Each row of a before or after table is a point. One or more steps were done to the points. Then noise was added and the rows were shuffled. The steps act on columns, c1 being the first. Name the steps. A step turns or swaps two columns, mirrors them in a line or flattens them onto one, adds a multiple of one to another, or multiplies or shifts one. Angles are multiples of 10 degrees, from the lower column toward the higher: turns from -170 to 170, lines from 10 to 170 but not 90. Use the fewest steps. Two steps may share a column if one is a turn and the other turns, adds or multiplies; they go together, in the order done. Otherwise the lowest column goes first.
(in the rows, 128 means zero)

Before, 13 rows:
[[223 162]
 [119 163]
 [ 77 167]
 [111 177]
 [159  84]
 [190 113]
 [120 140]
 [102 141]
 [178 149]
 [109 142]
 [120 130]
 [ 74 135]
 [147 201]]
After, 13 rows:
[[106 115]
 [127 136]
 [181 145]
 [130 130]
 [122 131]
 [133 124]
 [ 89 102]
 [122 128]
 [120 121]
 [177 152]
 [133 134]
 [174 150]
 [215 182]]
Steps: flatten c1 and c2 onto the line at 30 degrees

Before:
[[193 170]
 [ 94 124]
 [186 154]
 [204 162]
 [114 104]
 [148  43]
 [100 141]
 [ 91 110]
 [125 126]
 [119 175]]
After, 10 rows:
[[127 156]
 [133  85]
 [120  86]
 [127  96]
 [132 126]
 [132 154]
 [134 209]
 [121 115]
 [130 132]
 [131  88]]
Steps: multiply c1 by 0; multiply c2 by -1

Before (9 x 3):
[[ 75 152 148]
 [ 89 109 116]
 [ 68 119  51]
 [123 110 134]
 [ 72 127 130]
 [ 78 118 125]
 [159 148 143]
 [140 110 109]
 [162 109 131]]
After, 9 rows:
[[ 56 170 120]
 [ 67 122 100]
 [155  98 117]
 [ 74 114 105]
 [114 117  28]
 [153 160 154]
 [121  96 132]
 [ 91  96  97]
 [167  97 146]]
Steps: turn c1 and c3 by 30 degrees; multiply c1 by 1.3; multiply c2 by 1.6

Before (9 x 4):
[[ 50 100 110 172]
 [ 65  98 161 165]
 [148 101 127 137]
 [115 166 117 104]
 [158 109 111 109]
 [146 154 191 183]
 [164 116 129 131]
 [145 104 158 183]
 [121 194 128 149]]
After:
[[107 119 153 119]
 [144 164 125 148]
 [116 108 143 108]
 [ 68  93 102 175]
 [ 96  70 119 136]
 [189  75  79 127]
 [120 138 161 104]
 [133 148 122 195]
 [141  82  59 124]]
Steps: turn c1 and c3 by 130 degrees; turn c2 and c4 by 60 degrees

Before:
[[174 127 172 117 151 160]
 [131 135 108 183 155 144]
 [169 108 107 175 143 161]
 [ 13 159 156 178 155 119]
 [145 100 191 144 156 123]
 [106 123 142 144 154 114]
 [154 109 119 123 143 133]
 [125 120 131 130  50 119]
 [166 107 207 168 103 129]
 [ 94 100 113 147 112 156]]
After, 10 rows:
[[ 83  94 109 168 134 158]
 [142 121 118 144 153 111]
 [172 174 132 184 177  26]
 [ 77 122 138 118 178 161]
 [112  84 134 148 114  89]
 [127  84 150 145 195 143]
 [108 141  99 177 145 126]
 [134 113 186 128  87 126]
 [106  91 210 169 186 170]
 [116 101 115 124 131 148]]
Steps: turn c1 and c6 by 110 degrees; multiply c2 by 1.6; add 0.3 times c4 to c3; turn c3 and c5 by 50 degrees

Before:
[[189 138  26 118 131 142 145 136]
 [131 131 137 199  74 130 144 113]
 [111  70  90 164  97 102 121  89]
 [193 111  92  96 152 165 162 117]
 [136 134 100  89 181 151 148  84]
 [204 117  61 112 177 158 128 100]
 [160 148  91 133  90 135 150 164]
 [113 129 139 147  83 121 123 122]
 [152 114 116 172  91  79  89 123]
 [128 109 136 141  53 123 101  71]
 [136 129  88 124 151 180 109  88]
 [120  73 134 113 143 179  91  99]
 [140  94 130 100 170 186 115  79]]
After:
[[127 162 106  92  86 113 127  73]
 [ 72 108 125 153  91 161 168  93]
 [144 125  89 110 138 174  75 165]
 [ 79  34 104 147  91 151 140 124]
 [118 147 145 106  80 131 153  53]
 [167 122  59 137  93 151  86 123]
 [146 137  97 127 159 125 110 128]
 [131 134  92 166 167 130  67 115]
 [ 86  86  93 149 148 120 126 146]
 [157 147  63 106 165 163 110  89]
 [123  89 131 108  98 126 129  64]
 [133  97 167 136  87 148 172  81]
 [ 69  71 137 121  64 180 145  86]]
Steps: turn c6 and c8 by -50 degrees; turn c1 and c6 by 140 degrees; turn c2 and c3 by -120 degrees; turn c3 and c5 by -130 degrees; turn c4 and c7 by -70 degrees

Before, 11 rows:
[[107 117  97 168 174 135 135  99 157]
 [121 147 111  84 122 133 113 132 125]
 [126 118 144 172 144 100 160 158 151]
 [122 121 146 166 119 148 159  98 153]
 [143 116 123 170 136 137 165 153  86]
 [183 180 126 191 161 103 121 112 110]
 [ 99 221 126  37 146  90  96 107 101]
 [191 184 111 188 126 122 158 186 134]
 [124 119 153 111 154 104   7 138 113]
 [157 190 134  65 179 129 148 106 125]
 [144 115 100  81 119 101 166  94 121]]
After:
[[115  41 143  37 175 126  93 102 136]
 [138 129 103 148 107 115 136 147  76]
 [106 112 129 107 105 166  98 140 125]
 [169 147 151  88 126 108 109 113 131]
 [137 114 118  81 140 138 124 105 141]
 [166  68 134 179 138 123 108 164  91]
 [148  54 150  66 123 123 137 147 153]
 [108 123 101 175 109 111 110 143 137]
 [158  83  64 185 160 118 129 182 113]
 [148 108 142 179  81 131 140  79 145]
 [122 145 163 170 137 122 152 132 137]]
Steps: turn c3 and c8 by 70 degrees; turn c1 and c8 by 50 degrees; turn c2 and c5 by 140 degrees; turn c4 and c9 by -20 degrees; multiply c7 by 0.4; turn c6 and c7 by 70 degrees

Before:
[[119 151 110 211 151 134 139  83 201  72 143]
 [107 129 149 118 133 166 147 104 168  58 108]
 [138 147 170 172 116 172 126 127 178 148 168]
 [181 140 110  89 151 134 186 145  86 104 150]
 [110  90  85 210 134 138 135 118 146  94  91]
 [152 130 124  95 149 128 104 118 105  96 116]
 [113 136  96 143 158 153 143  84 124 158 157]
 [121 127 114 176 197 117 120 128 127 129  65]
 [ 25  46 147 167 152 120 117  84 146 115 148]
 [ 89  93 116 105 159 117 112 129 164 114 105]
 [147  74 158 141 147 114 168  62 188 106  77]]
After:
[[169  17 211 143 149 117 114  83 166 108 148]
 [119 125 135 120 202 120 122 129 177 125  64]
 [107  73 160 139 136 132 128 119 211  95  91]
 [121 117 107 103 143 133 105 120 102  97 119]
 [116 155 142 199 156 138 141  81 214  79 143]
 [139  51 100 187 150 119 163  65 140 113  78]
 [154 150  98 182 119 168 125 132 174 146 166]
 [147 128 138 172 134 166 151 102 122  57 105]
 [135  84 161 170 160 116 105 129 106 113 102]
 [118 140 147 128 160 154 139  83 143 158 158]
 [103 138  74  87 150 136 188 148  88 104 149]]
Steps: turn c1 and c3 by -110 degrees; multiply c1 by 0.7; multiply c2 by 1.3; swap c4 and c9

Before, 10 rows:
[[ 93  43 128 177 129 126 120 162 135 111 195 106]
 [111 123 143 166 122 145 116 147  92 156  82 173]
 [169 138 142 152 118 107 131 149  94 125 125 140]
 [153 152 127 114 140 109 106 154  89 109  66  63]
 [170 171 195 158 193 193 156 158 193 101  84 143]
 [155 146 112 128 146 147 123 168 151 119  81 128]
 [163 123 144 177 220 106 141 172 134 125 143  92]
 [122 174 111 192 138 137 115 105 100 183 166  84]
 [117 138 115 148 153 105 152 100 129 134  89  88]
 [160 126 124 149 121 124 165 161 127 122  69  67]]
After, 10 rows:
[[ 92 128 151 112 120 134 116  96 127 100  72  55]
 [138 123 135  87 106 155 144 126  93  44  86 168]
 [ 82 171 161 106  30 203 179  87 192 148 122 144]
 [101 145 171 134 123 158 132  89 151  98  97 141]
 [136 138 170 107 119 116 126 155 130 150 107  88]
 [124 175 128  65 148 146 110 177 101  39 165 129]
 [ 83 138 115 111 120 117 142 108  94 110 121 139]
 [154  44 101  73 145 135  70  90 136 123 187  72]
 [ 85 123 182  85  79 117 112  88 134  81 186  89]
 [106 152 165 146 109 118  80  96  90 137  80 105]]
Steps: turn c1 and c4 by 170 degrees; add 0.7 times c2 to c12; turn c7 and c12 by -40 degrees; turn c5 and c11 by 30 degrees; turn c3 and c5 by -120 degrees; shift c6 by 10; turn c8 and c10 by -150 degrees; multiply c10 by 2.5

Before, 12 rows:
[[137 136 135 146 119  99  88 112 138 118 139 134 151 170]
 [121 145 174 100 103 108 172 116 158  92 148 134 149 177]
 [ 95 188 115 154 139 169 109 175 122 173 142 107  77  95]
 [129 164 147 145 153 161  97 168 112 139  90 101  94 121]
 [161 121 114 129 150  80 147 150 131 110 117 148 134 173]
 [116 131 158 124  92 130 160 103 116  94 141 170 152 129]
 [161 192 175  65 133 131 149 142  54 150 161 163  92 101]
 [156 161 119 120 109  82 149 100 133 117  97 130 148 165]
 [176 160 122 157 123  84 122 159  90  75 130 107 124 156]
 [148 173 130 136 105 192 119 191 102 138 140 117 130 134]
 [152 147 120 127 134 103 105 143 146 105 123 107 159 113]
 [130 173  98 121 136 169  96 159 101  95 135 117 109 140]]
After:
[[101 108 117 123 170 113 165 109 129  66 128 177 149 137]
 [211 128 149 131 102 133 149 135  78 100  80 135 132 123]
 [ 44  90 118 156  83 123 104 112 170 224 163  83  76 136]
 [132  96 136 121  99  94  93 116 174 120 116  82 110 140]
 [194  98 126 122 160 137 151 126  73  95  83 108 144 106]
 [111 109  90  97 151 157 169 110 104  75  90 152 155 161]
 [134 109  89 149  85 113 103 127 161 174 125  97  97  93]
 [216  52  88  68 113  59 149 124 134 182 162 148  91 156]
 [250 113 118 160 105  92 127 108  80  80 100  94 123 135]
 [151 114 119 148 149 137  87 128  98  93  89 130 150 146]
 [185 118 123 128 111 147 100 126  99  78 141 100 158 124]
 [177  99 116 139  81 102 121  75 194 131 121 105 127 138]]
Steps: multiply c1 by 2.5; turn c2 and c12 by 150 degrees; turn c3 and c12 by 150 degrees; turn c5 and c8 by 120 degrees; swap c6 and c9; add -1 times c13 to c10; turn c11 and c14 by 80 degrees

Before:
[[111 121 122 128 126 168 121 119 129 105 140 126 128 119 119 149 148 145]
 [111 117 137 120 142 146 119 145 128 114 132 141 112 120 107 118 103 147]
 [111 135 132 130 130 133 145 166 117 122 120 130 119  86 141 127 148 140]
 [139 111 135 123 123 117 148 117  80 192 136 112 148 127 146 143 131 140]
 [112 111 124 111 121 130 145 124 129 156 139 125 150 115 116 135 146 131]
 [118 134 109 117 128 123 116 117 126 103 142 118 145 122 118 147 132 142]
 [101 127 136 128 112 156 124 148 130 103 120 118 136 124 137 139 132 141]
 [109 116 133 132 141 122 129 136 119 134 104 102 140 125 126 115 141 145]
 [118 105 135 137 110 121 116 123 108 102 133 119 116 126 138 142 139 131]]
After, 9 rows:
[[149 131 135 125 112 216 157 123 119 118 133 145 133 149 138 155 135 142]
 [138 113 114 112 122 130  97 131 138 129 117 139 148 130 115 128 147 130]
 [137 117 117 120 127 248 149 124 139 123 119 142 128 123 118 178 150 144]
 [161 119 128 135 142 110 122 129 120 130 151 134 138 136 128 101 138 147]
 [127 117 130 124 142 183 147 127 130 127 125 149 114 148 107  95 103 148]
 [139 102 125 134 110 106 157 137 148 122 136 132 117 128 134 167 143 131]
 [133 138 110 128 131 145 124 109 130 109 142 143 119 180 142 126 149 141]
 [140 133 114 110 129 111 158 116 140 126 118 132 147 116 120 166 134 147]
 [140 111 124 120 124  95  65 139 173 142 155 109 148 122 148 160 131 141]]
Steps: mirror c1 and c12 in the line at 120 degrees; turn c3 and c8 by 120 degrees; turn c3 and c14 by -120 degrees; turn c4 and c16 by 20 degrees; multiply c16 by 2.5; multiply c6 by 3; mirror c7 and c10 in the line at 120 degrees; turn c9 and c11 by -140 degrees

Before (13 x 18):
[[121 125 109 114 137 120 122 139 101 110 127 133 125 138 107 109 146 144]
 [120 144 130 155 110 103 128 139 112 136 125 149 134 138 151 129  99 140]
 [122 152 138 109 128 130 120 145 116 111 125 116 112 110 115 145 115 107]
 [119 162  90 149 123 116 144 160  93 152 111 136 143 118 118 149 153 144]
 [158 126 107 118 114 132 145 118 108 122 123 160 101 149 104 141 115 104]
 [132 156 142 138 131 159 117 122 131 160 159 146 119 133 149 136 108 123]
 [140 107 128 111 155 142 128 135 151 116 135 137  89 141  95 105 100 122]
 [128 161 119 150 132 142 143 116 151 136 150 157 121 156 104 101 103 114]
 [157 120 104 122 127 141 121 135 136 148 118 117 133 124 125  98 113 107]
 [156 139  89  97 157 140 156 125 118 163 165 106 121 167 106 148 148 143]
 [141 111 136 101 148 126 141 150 105 115 121 147 127 129 102 102 120  96]
 [118 125 118 108 137 149 146 122 129 140 156 133 131 142 113 148 133 125]
 [126 154 124 150 129 144 167 126 108 158 158 116 115 116 112 100 102 142]]
After, 13 rows:
[[ 96 116 108 126 113 123 145 134 104 145 118 159  99 144 149 142  85 105]
 [120 122 106 116 128 129 126 145 138 111 115 117 130 159 139  97 127 109]
 [118 105 121 127 141 150 145 123 128 124 159 138 127 121 146 148 121 124]
 [116 137 140 157 131 155 119 145 133  92 157 146 117 139 127 135  84 123]
 [145 107 137 155 130 129 121 145 116 146 124 119 118 131 131 146 150 107]
 [101 149 118 164 133 144 146 141 152 136 150 159 120 117 156 107  61 117]
 [123  99 138 114 153 116 141 143 107 148 120 148 127 139 147 102 173  96]
 [ 78  99  86 141 158 131 155 110 121 105 168 105 119 141 169 147 150 142]
 [147 148  90 164 123 122 145 123  93 110 110 137 143 125 145 149 252 147]
 [132 155 132 143 105 107 129 156 112 108 124 151 133 107 110 128 114 142]
 [112 116 129 107 153 136 131 155 149 159 136 138  86 137 146 108 103 121]
 [123 115 108 129 139 123 121 118 105 151 124 132 124 115 135 107 186 143]
 [133 151 127 153 124 142 168 148 110 111 158 115 113 137 153  98  84 137]]
Steps: turn c1 and c6 by -20 degrees; turn c1 and c14 by 120 degrees; swap c2 and c4; turn c8 and c17 by 60 degrees; multiply c17 by 3; turn c10 and c15 by 150 degrees
